Each row of a before or after table is a point. One or more steps were done to the points. Then noise was added and the rows were shuffled. The steps act on how far a point lies along the listed directions, d1 being the first. Name the steps. A step turns or swaps two directions, mirrors them in a line or flattens them onto one, adds a multiple of one to another, or multiplies one. Angles are multiples of 10 degrees, from the lower direction toward the higher: turns from -170 to 170, lines from 10 to 170 but not 90. Use the fewest steps. Two steps may share a direction if one is a turn and the other turns, adds or multiplies; they go together, in the order done. Otherwise the lowest direction goes first.
In the rows, 128 means zero.

Directions:
(1): [160  73 141]
(2): [ 87 116 177]
(3): [167 161 169]
Before, 12 rows:
[[ 97  97 101]
 [151 138  84]
 [137 133 102]
 [132 124  76]
 [111 106 179]
 [116 137 165]
 [ 82  66 101]
 [149 134 122]
 [ 87 124  97]
 [120 129 158]
 [110 107 140]
 [145 123 132]]
After (12 x 3):
[[190 117 156]
 [148 133 148]
 [ 80 138 103]
 [209  76 117]
 [250  30 100]
 [ 94 130 111]
 [119 142 147]
 [147  94 106]
 [102  99  87]
 [156 144 168]
 [121 129 139]
 [188 106 112]]
Steps: add -1.5 times d3 to d1; turn d2 and d3 by -110 degrees

Directions:
(1): [161 126 182 149  88 100 148 193]
(2): [156 183 163 167 157 152 172  88]
(3): [117 186  83 131 150 153 129 197]
Before, 10 rows:
[[134 109 167 163  94  96 154 206]
 [170 147 164 172 117 126 158 165]
 [163 109 188 129  72  81 166 202]
 [158  98 182 147  74 110 133 155]
 [ 94 161  45  98 183 144  98 117]
 [163 120 212 169  67  95 167 129]
 [109 178  96 128 159 160 136 102]
 [137 118 146 139 109 104 134 141]
 [167 105 192 127  70  90 138 141]
 [106 180  53 120 167 152  96 152]]
After:
[[165 123 169 135  89  76 131 218]
 [156 167 180 161 111 123 168 147]
 [145 126 143 155 154 147 145  38]
 [112 118 106 121 137 123 120  99]
 [169 106 188 147  77  80 124 176]
 [101 130  78  91 150 147 101  57]
 [ 86  61 110 122 141 118 115  51]
 [102 110  86 109 138 157  96  63]
 [ 93  74  89  75 142 125 116  28]
 [ 97 162  92 132 162 168 136  14]]
Steps: turn d1 and d3 by -140 degrees; multiply d2 by 1.6

Directions:
(1): [176 110 119  63 100  76  86 132 142 161  81]
(2): [ 56 135  72  85 152 118 138  77 172 123 116]
(3): [115 168 149  71 111 101 140 106  48  84 147]
(4): [126 220 105 134 169 129  89 158 114 177 128]
(5): [113  93  94 164 147  60  70 140 111 100 174]
Before (12 x 11):
[[107 114 122 177 148 140 124 133 121  92 151]
 [124  44 120 165 144 114 104 132 143 119 164]
 [181  91 143 136  96 141  85 158 164 166  89]
 [149  74 110 184 129 141 127 168 167 145 130]
 [124 156 149 101 101 149 128 138 109 159 122]
 [ 91 126 137 167 147 187 160 129 165 135 129]
 [130 132 142 100 128 154 155 107 133 142 120]
 [ 93 127 110 119 134 175 164 107 144 151 125]
 [115 160 133  99 118 159 157 113 134 126 141]
 [150 208 119  69 158 120 116 135 112 161 109]
 [182 214 162 108 122 139  84 155  97 161 115]
 [ 95 133 107  97 149 159 157 114 166 123 100]]
After, 12 rows:
[[165 106 123 101 110 100  88 139 122 122  98]
 [159 153 204 157  89 184 145 150  60  95 149]
 [104 103 119 154 154 133 129 115 137 121 159]
 [ 83 150 128 134 129 133 120 134  97 121 164]
 [182  73 169  91  99 138 127 131 129 147 106]
 [ 98  80  79 177 170 147 122 145 221 134 114]
 [ 91 203  99 140 194 156 134 130 135 143 146]
 [119 245 163 115 135 130 106 128  31 100 173]
 [ 99  70  77 171 153 127 107 136 166 154 151]
 [106 127  96 146 143 116 111 121 164 122 165]
 [196 106 163 148  89 127 135 182  85 134 129]
 [138  81 120 175 137  99  76 156 146 131 148]]
Steps: turn d1 and d5 by -130 degrees; multiply d2 by 2; turn d2 and d3 by -60 degrees
